Each row is a point. Each copy is the shape, with its points in the same order, stretched, turned, moved and blurred by noise. Is it also mirrored, or only turned?

Shape, 6 rows:
[[ 30  45 -43]
 [-34  12 -16]
 [ 18 -32  31]
 [  8 -31 -18]
 [ 24  11  45]
 [ -4 -62 -43]]
Copy 1 (6 x 3):
[[ 61  24  -3]
 [ -5 -18  -4]
 [-31  49 -49]
 [ -1  12 -55]
 [-19  65  -7]
 [ -2 -15 -84]]
Copy 1 is: mirrored
Copy 2:
[[ 51  47 -15]
 [ 48 -19  -5]
 [-27  -1  15]
 [-14   1 -27]
 [ -4  18  53]
 [-26 -18 -65]]
Copy 2 is: mirrored
Copy 3 (6 x 3):
[[ 63   6   8]
 [ -5 -13  39]
 [-34   1 -35]
 [ -6 -37 -15]
 [-17  44 -22]
 [-17 -82 -14]]
Copy 3 is: mirrored
Copy 4:
[[ 14  60 -31]
 [-24  27  16]
 [ 26 -45  -4]
 [ -7 -20 -35]
 [ 46 -18  28]
 [-36 -21 -51]]
Copy 4 is: only turned

Shape:
[[  4 -42  20   3  28  42]
 [-24  29 -21   3 -28  38]
 [-43  55 -49  -8   7  20]
 [ 31  -5   1  45  35 -27]
 [-10  32 -46 -31  27  51]
 [  9 -50  56   9   4  -4]
 [  1 -58  51  -5  44 -34]
 [-11  81  -8 -16   7  35]
 [-23 -30  21  41  30 -15]
 [  0  35 -42 -34 -36  11]]
Copy 1 (10 x 6):
[[  0 -72 -13  23  57  21]
 [-10 -44 -32 -30 -18  32]
 [-38 -14 -60 -49 -14  16]
 [ 18   8 -20  49  29 -12]
 [ -2 -30 -61 -49  29  35]
 [  3 -47  33  41  41   4]
 [-17 -34  30  44  73 -31]
 [-12   4 -27 -46   5  59]
 [-30 -26 -12  51  24  -8]
 [ 11 -30 -27 -59 -22  -8]]
Copy 1 is: only turned
Copy 2 (10 x 6):
[[ -7 -19  60 -12  -5  43]
 [ -8  25 -21  18 -18  59]
 [-27  58 -40  -6  17  50]
 [  5   0  24  20  39 -23]
 [  6  45 -16 -39  14  59]
 [-22 -32  72  13 -28   4]
 [-45 -22  80 -15 -11 -20]
 [  5  84  -8  10   0  46]
 [-42 -19  46  20  22   9]
 [ 13  34 -47 -13 -23  28]]
Copy 2 is: only turned

Shape, 13 rows:
[[-29  -5  44   7 -31 -21   8 -32]
 [  0  -2   6 -20  43   2  29  -9]
 [-47  60  27  16   6   3 -13   9]
 [ 12   0 -24 -28  -1  18  -7 -13]
 [  6   2  -3 -28  14  37  12  29]
 [-29  11   6  22 -26 -19  54   9]
 [-17  27  44  73 -20 -34  -2 -22]
 [-36 -24   8  -1 -58 -26 -20  67]
 [  5 -14   0 -10 -26  23   7 -32]
 [  7  -6 -24 -32  40  36  11  37]
 [-45  18   1 -21 -38   6  23  70]
 [ 15  32 -13 -38  12  -3  -3  -9]
 [-49  23   0  57  38 -18 -31 -47]]
Copy 1, 13 rows:
[[ 11 -19  24  44  27 -34  -5 -45]
 [-23   4  -6  -2  51  17  11   8]
 [-41  56  20  65   7  -2 -12   4]
 [ 13  -3 -21  -3  10   7 -20   4]
 [ -9   5  23  -9   9  14 -16  45]
 [  5  -3   5  49  17 -27  50  -2]
 [-23  12  15  66 -12 -37  39 -62]
 [ -7 -41  11  59 -25 -70 -11  36]
 [ 27 -10   7  11   7  13 -16 -27]
 [-35  10  -1 -18   7  32  -8  57]
 [  9   5  34  48   4 -38  -6  68]
 [  9  41 -14 -18  28  -1 -19   7]
 [-61  21 -42  77   0  20   6 -56]]
Copy 1 is: mirrored
Copy 2:
[[ -9  -7 -46  -4 -62 -17  -1  17]
 [-10  15 -24  -3  34  10  31  16]
 [-50  14 -12  38 -19 -50 -33  20]
 [-17  22  -4 -24   4  16   0 -30]
 [-24  19  35   1  15  21  17  -2]
 [  7  17 -20  37 -47 -40  45   3]
 [ 26 -13 -58  43 -49 -54 -46  12]
 [-14 -51  52   6 -60 -60  20 -10]
 [ -7  11 -25 -13 -36  26   0 -22]
 [-23  12  34   0  49  21  29 -11]
 [-41   9  58  23 -45 -49  43   4]
 [-22  43  -4 -30  19  -6  -4 -15]
 [-24 -26 -95  44  13 -42 -40 -14]]
Copy 2 is: mirrored
Copy 3 (13 x 8):
[[-10 -37   5  34 -46 -29 -20 -34]
 [  4  16  -4 -19   7  11  15 -12]
 [-45  36  11  36 -32  -8 -39  11]
 [ 24  -6 -34   5 -23  37  -7   9]
 [ -3   6  -9  -2 -11  43  25  33]
 [-23  -5 -30  34 -24 -47  27   3]
 [ -1   4  21  87 -16 -60 -38 -23]
 [-21 -63 -10  24 -42 -33 -15  82]
 [ 17 -33 -27  30 -32  26   2 -19]
 [  1  14 -18 -21  15  49  26  45]
 [-52 -13 -25   8 -50  -8  24  69]
 [ 24  29 -21  -9 -37  24 -11  11]
 [-20  19  -8  42  25 -28 -81 -31]]
Copy 3 is: only turned
Copy 4 (13 x 8):
[[-42  28  50  23 -17   2   0 -40]
 [-17  17  13 -34  39   0  37   4]
 [-11  77  23  44  26  31  31 -28]
 [ 27 -17  18 -21  19  25  15  -8]
 [ 25   3  42 -14  31  24  47  30]
 [-27  34  24  20 -33 -21  58   3]
 [-46  84   9  42 -46   1 -17 -25]
 [  8 -17  38  93   3   1  28  27]
 [  3 -12  41 -22 -20  25  13 -12]
 [ 27 -10  11 -24  56  27  50  41]
 [ 24  11  48  61  14   2  83  21]
 [ 37  12  19 -16  37   1  21 -24]
 [-53  59 -40  21   3  52 -13 -44]]
Copy 4 is: mirrored

Shape, 15 rows:
[[ -8  72 -11  21  28 -52   5  31  11]
 [-37 -14   7  21  43 -23  43  -8 -31]
 [ 28  -4 -12  26 -12  -6  -6  47 -31]
 [  1 -22  10  24  17  16 -24 -53 -16]
 [  6 -12  37 -38  37  41   5 -35  11]
 [  2  26 -28   4  -6  55  16  53  -3]
 [  2  12   1 -19   7  -2  43  -2 -32]
 [  5 -20  -6  18  30  31 -27 -11  16]
 [-38  12 -37  -9   5  16  19  -5   3]
 [ -9  -2  17  23  37 -39  -1 -30  17]
 [  0  20  -5  41 -37  31  54  12   8]
 [-18  13 -21  -6   4   4  55  30 -17]
 [-78 -17  34 -41 -29  29 -63  25  35]
 [ -3  31 -17  44  19  23  17 -11   0]
 [ 84  12  -9  -1 -13  57 -11  -4  75]]
Copy 1:
[[ 46  63  -8  32   0 -36   9  25 -14]
 [ -2  -5  55  32  41 -20  48  14 -28]
 [ 35   4  -9  -7  21  39   1  32  15]
 [-26 -18  13  24  61 -15   0 -39  10]
 [ 19 -56  34   5  44 -56 -10 -52  14]
 [ 56 -54 -40  14 -19   3   5  11 -10]
 [ 38 -18  11  -9   8 -13  25 -24 -20]
 [ -3 -36  -9  29  50 -20 -15  -3  32]
 [  4 -37 -32  15  10 -37  20  -3 -24]
 [ -4  20  26  27  58 -44  15  -3  22]
 [ 30 -21 -25  32 -38  16  57 -11   9]
 [ 40 -23  -5   3  -5  -8  42  13 -37]
 [-64 -56  19 -16 -38 -77 -45  25  27]
 [ 19   1 -21  63  11  -8  23 -20  -7]
 [ 62 -39 -73   8  13 -31  -5 -50  95]]
Copy 1 is: mirrored
Copy 2:
[[ 29  52 -33  28  58 -35  14  20 -13]
 [-40 -28  -1 -21  43 -16  51  21 -26]
 [ 40  11   8  10   3  20   3  59 -24]
 [-14 -44  -3  -1  -4  33  -2 -39 -24]
 [-18 -13  14 -57 -10  14 -15 -44  37]
 [ 14  -8   7  21   7   0 -36  65  48]
 [-10  -5 -19 -41  -4 -14  16  40   4]
 [  2 -21  13  16  14  40  -2 -26  15]
 [-35  -3 -22  14   8   3   4  26  37]
 [ -1  12  -1   6  29  -2  36 -28 -27]
 [  6 -15  21  48 -24 -39   7  47  24]
 [-14  -1  -8  -6  15 -21  23  67  20]
 [-77  59  40  15 -18  35 -57 -15  19]
 [  3 -36 -10  38  25 -13  -4   3  14]
 [ 85   5  18  25 -49  32 -16 -27  67]]
Copy 2 is: mirrored

Shape (16 x 11):
[[-18  39  -9 -27 -15   5  10  49  31 -31  27]
 [ 32 -12  12  -6  39  27 -14  16  16  -7   7]
 [-22  16  10  36  -6  26   4  -4  14 -30   6]
 [-21 -30  15  -9  12  32  -6 -95  -4 -18   9]
 [-37 -60  -6   7  45 -40 -62 -20 -44  -4  28]
 [ 14 -72 -18 -14  10 -18 -11  58  -7 -43  21]
 [-20  26  35   5 -23   5   6  30 -54   7  12]
 [ 10  -5  17  19  55 -57   7   4 -61 -36  38]
 [ 14 -17  19 -14  11  22 -21   9   3  41 -14]
 [ -2  31  19   6 -42 -36   5  60 -16 -33 -76]
 [-28  26  17  28  -6  -6  34  14  14  43  -1]
 [ 28  27  -9 -15 -17  -4 -28  42 -22   4  -7]
 [ 63  -7 -50   5   2   9  -3  -2 -53   4 -20]
 [-57   6  22  12  35   4  -1  25 -30 -24 -21]
 [ 20  24  10  41 -21  36  -5  36   2  -5   0]
 [ -4   4 -11 -47 -20 -61  33 -29  -5   0 -17]]
Copy 1 (16 x 11):
[[ 23   7   1 -36  61 -25  -3  61  17 -11   7]
 [ 20 -13  33   9  35  18 -19  23 -13 -18 -30]
 [-22  -4  -7  -3  25   5  19  31  12 -18  23]
 [-24 -48   3 -13 -34  29  22   6 -14  23  35]
 [-23 -25  46 -26 -25  16 -28 -31  44 -45  72]
 [ 37 -34  42  36  35 -12 -46  38  15 -21  35]
 [  2  55  -8 -34  -2 -15 -13  32  -6 -47  33]
 [  5  28  39  -6  28 -18  -6 -41 -14 -46  75]
 [  4 -11  16 -21 -11  10 -30  23  -4 -25 -33]
 [ 25  -7 -58 -19  34 -21  -9  43  17 -79  20]
 [-31  28   2 -36   5 -43   9  37  12 -32 -16]
 [ 42  16 -18  -8  28   1 -35  18  19 -21 -11]
 [ 24   3 -31  57  24  -5 -45 -19   5  18 -22]
 [-44  11  -1 -29  23  10 -18  25  -8 -64  55]
 [  8  29 -18  17  38   4  11  33  18 -29 -16]
 [ 18 -41 -14 -45 -13 -55  -8  20   2  -4  23]]
Copy 1 is: only turned
Copy 2 (16 x 11):
[[-14  22  21  -1 -20  31 -40  34 -24 -14 -43]
 [-26  17  13  24 -30  18  13 -18 -22  13  57]
 [ -7  43  18  -9 -38 -13  -7 -36  13 -30 -21]
 [ -7  17  15 -34 -22  53  23 -62  78  -3  35]
 [-25 -56 -13 -76 -16  25  -5 -39   5  35  66]
 [-27 -80  32  -6   1  29 -23 -34 -46  -9  40]
 [-44  10 -32 -19 -29   0  44  -3 -26  15 -56]
 [-13   0   1 -86 -20  42  27 -41 -72   9  16]
 [-22  -2 -22  38 -16  -4  39   4   7  48  35]
 [  6  -4  12 -16  -4 -44  53  51 -36 -27 -53]
 [ 15  49 -40  17   0 -20  10  -6  -6  17 -52]
 [-14 -14   6   6 -46   1  30  36 -35  42  -4]
 [ 27 -46   0  13 -67  30  55 -20 -21  48  30]
 [-26  12 -43 -47 -18  -2  14   0 -18 -44  -5]
 [-21  31  13  35 -54 -46  15 -20 -22   6 -20]
 [ 46 -19   8 -37  22  71  29  31  12  26 -29]]
Copy 2 is: mirrored
Copy 3, 16 rows:
[[ 27  22  29   2   4 -28 -32  80 -11 -46 -20]
 [ 11 -22 -12 -15  49   3 -10  -1 -23 -34  27]
 [ 23  19  48  13   1  19  29  18   1 -29  -3]
 [-21 -12  19 -14 -33  30  15 -76  49  -7  14]
 [ 20  48 -33  63 -38  -2 -27 -62  22 -18  94]
 [ 85  -9 -18  12   0  -2 -46   5 -27 -75  67]
 [ 12  28  26 -10 -26 -42  31  29 -54  -2  47]
 [ 39  53 -45   7 -32 -47  38 -14  35 -46  82]
 [ -7 -43 -10   5  27  -4   1  -7 -52  16  31]
 [ 85 -23  24  29  11 -84  26  29 -68 -24 -18]
 [  3  -9 -10  30 -14  -1  57  67 -24   9   6]
 [ 39   8   5 -16  35 -52 -34  28 -62   6   8]
 [ 60  19 -47 -42  31 -11 -18 -32 -50  14  13]
 [  1  31   6  54 -24 -24  39  -6 -45 -68  21]
 [ 45   9  43 -16  47  11  25  49 -53  -3  17]
 [ 37 -32 -39  -7 -58 -78  -2  -7  27   4 -25]]
Copy 3 is: only turned

Shape, 18 rows:
[[-23  -1  28 -21  16 -27   1   9 -25  57 -27 -22]
 [ 45  29  22  35  44  50  13 -22   6 -34  31  54]
 [ -7 -48 -21 -20 -31   3  30  32 -38   4 -30   5]
 [ -3 -32  44 -17 -18 -43 -16  -5 -23  38  37 -33]
 [ -1 -23  63 -47  22  -3 -10 -58  22  41  16 -21]
 [ -6 -51  -7  -1   7 -39 -16 -32 -44  25 -21  -4]
 [ 13   4 -28  40 -13  17  22  42  25  35 -29  37]
 [ 26  13   6  67   3  34 -16  -4  23 -21  -9  36]
 [-23   1  40   1  60   5 -21 -37  46 -27  44  43]
 [ 18  24  16  12  21  33 -48 -14  39 -53  21  35]
 [  2 -24  23 -22  36  38 -48 -42  16  24  37   2]
 [ 22 -16  44  -1  63  23 -43  -4   7 -37  29  19]
 [ -9 -16   5  11 -33   1  10  17 -29  -5 -59  -5]
 [ -3  23 -21  30 -27  -8  15  40   8  35   3  39]
 [-32 -53   8  42 -36  16  25  16 -36  -3 -32   6]
 [-34  -9 -18   7 -25  18   4 -12 -63 -16 -17 -10]
 [ 30  19 -30  28 -25 -17  35  18  37   2 -17  32]
 [-16 -31 -32  42  14  36  28  10 -20 -28 -24 -53]]
Copy 1 (18 x 12):
[[ 12 -44   0 -62 -29  -5 -34 -59   6  28   2   1]
 [-22  19  15  51  78   9  -6  14 -18 -50  -2  56]
 [-36 -11 -12 -58 -31 -50  13  31  -9  10 -16  -2]
 [-25   2  -3 -34 -32 -22 -65 -44 -19  20  60 -26]
 [-13 -16  27 -41  15 -29 -17 -94  16 -26  70 -32]
 [-16   8 -24 -59  -3 -49 -61 -44 -13 -26 -19  -8]
 [ -4   4   9   4  19   3  -3  39  37  37 -81  -4]
 [ 11  35  33  43  48   6 -18  35 -15 -34 -54   5]
 [-27   0  24  43  15   3 -27 -28  43 -95  27  22]
 [ 17  39  27  41  32  32 -17  24  -1 -85   2  -2]
 [-40  17  12 -22  40  26 -32 -64   2 -56  28 -19]
 [-17 -28   9  15  34  29 -40   6 -31 -94  33   6]
 [ 20  -3  18 -41 -30 -45  -1  21 -29   4 -29  -3]
 [ -6  25   5   5 -11   8 -29  30  40  48 -49  12]
 [-47  -2  35 -21 -28 -61   1  25 -36   7 -44  10]
 [-22  37  -1 -34 -41 -28   7 -12 -46  -8 -23  35]
 [ 25  34  -6  19  12 -31   4  44  36  21 -43 -14]
 [-15   1 -16  19 -13 -23  43  10 -74 -12 -61  -5]]
Copy 1 is: mirrored
Copy 2, 18 rows:
[[ 43  -9  27 -40  20   0   2  51  -7   1  38  38]
 [ 22  58 -37  66 -25   2  28 -53  63  13 -43 -22]
 [-38 -58 -16  -8   3 -39  -8  51  17  15  18  -5]
 [ 25   1  43 -36   3  24 -12  28  -9 -21  64 -33]
 [ 47  -8  69 -48  26  38  30  -8  21  10  -6 -14]
 [ 17 -49  34 -10  20 -27 -18  -6   8 -19  54  18]
 [ -5 -17 -45   2 -48  12 -11  13  22   1 -36  36]
 [  4  26 -20  56 -53   6   1 -35  18  -4 -47   3]
 [-18  38  31  19 -17  39  56 -38  46 -43 -26   0]
 [-24  51  10  35 -19  -1   8 -35  40 -32 -66 -27]
 [  4  23  66 -18  15  33  -9 -24  65   4 -21 -18]
 [ 10  33  32  53  10  17  15  -3  68 -33 -13 -38]
 [ -8 -38  -5  14 -12 -44   0  43 -22  19  -2  14]
 [-13  13 -41 -25 -55  -1 -13  16   5 -13  -4  26]
 [-44 -43  -5  40 -45 -13   5  38  -8  33  25  12]
 [-45   1   4   3   6 -52 -22  13 -15  27  26   6]
 [  1 -17 -61  -7 -33  -5   7 -23  -9 -29 -35  14]
 [-46 -23 -13  49  26  31 -20   0 -12  10  11   5]]
Copy 2 is: mirrored
Copy 3 (18 x 12):
[[ 36  -5 -11 -39 -10 -73   6   7  -4  42 -13 -33]
 [-36  27 -14  16  56  79  -1  23 -60  14  18  30]
 [ 32 -35  39 -40 -43 -11  22  47  29  -9 -33  29]
 [ 55  -4  34 -27 -36 -73  38 -47  -8  12   0  10]
 [  8 -26  30 -48  49 -69   4 -48 -19  38  22   2]
 [ 47  -4  -4   8 -12 -68  -2 -14  22  37 -45  20]
 [ 20  -7  16 -14 -26  54   1  45  17  53  14 -34]
 [ -4  28  12  42  24  58 -29  23 -14  19  16 -17]
 [-32   3  -7  22  83  -2   7 -18 -18  34  68  -1]
 [-23  17   3  34  53  52 -26  -3  -6 -33  47  -1]
 [ -8 -32  -5  -3  26 -17 -16 -49 -27  22  50  28]
 [ -6 -19 -19  39  57   2 -16   6 -56 -31  25  18]
 [ 30  -8  45  -4 -18 -22 -18  52  15   4 -40 -20]
 [ 22  22   5 -25 -37  39  32  22  22  39  27 -15]
 [ 19 -20  71  14 -45 -32  -4  57   9  33 -24  13]
 [ -7   7  15  -9 -41 -26 -14  24   9   6 -28  27]
 [  7  22  29 -17   8  65  22  20  34  26  -7 -32]
 [-64 -27  30  37 -24  -7 -20  21 -12   9 -57 -12]]
Copy 3 is: only turned
Copy 4 (18 x 12):
[[ 10  27  53 -26  28 -23  -8  11 -17 -15  -4 -11]
 [-17   8 -67  22  27  59  31 -41   2  17  61  -4]
 [  9 -33  18 -42  -5  40  16  68   7   4  -5  18]
 [-20  -5  41 -31 -14 -24 -19   5 -70 -13  18  -7]
 [-30  20  36 -58  20 -13 -41 -58 -16  -9  39  -1]
 [ 17 -53  50 -14  23  10 -32  19  -2 -36  22  -5]
 [ 19  17  14  36 -21  34  56  33  26  16  36  21]
 [-15 -13 -27  63  -8  57  21  -4  23  23  41  -4]
 [-37   2 -38  11  45 -14 -21 -42  10   7  64  38]
 [-23 -22 -64  31   9  26 -14 -26  28  50  52   4]
 [-15  12  -4 -21  20   7 -56 -30   2   6  83  -5]
 [-27 -12 -32   9  66  20 -27 -21  -8  45  63  -8]
 [ -2 -29  22  -7  -5  43   9  48  18   9 -33  -4]
 [ 25  18  -2  31 -38   5  49  29  -8   1  24  28]
 [-25 -25  21   2  -9  58   8  73   0 -17 -19  19]
 [ -8 -35 -20 -21 -13  37 -16  58  10 -29 -19 -13]
 [  9 -21  -3  25 -40  22  69   6  24  12  25  17]
 [-56 -34  -8  -3   2  46  16  71  29  -9  11 -47]]
Copy 4 is: mirrored
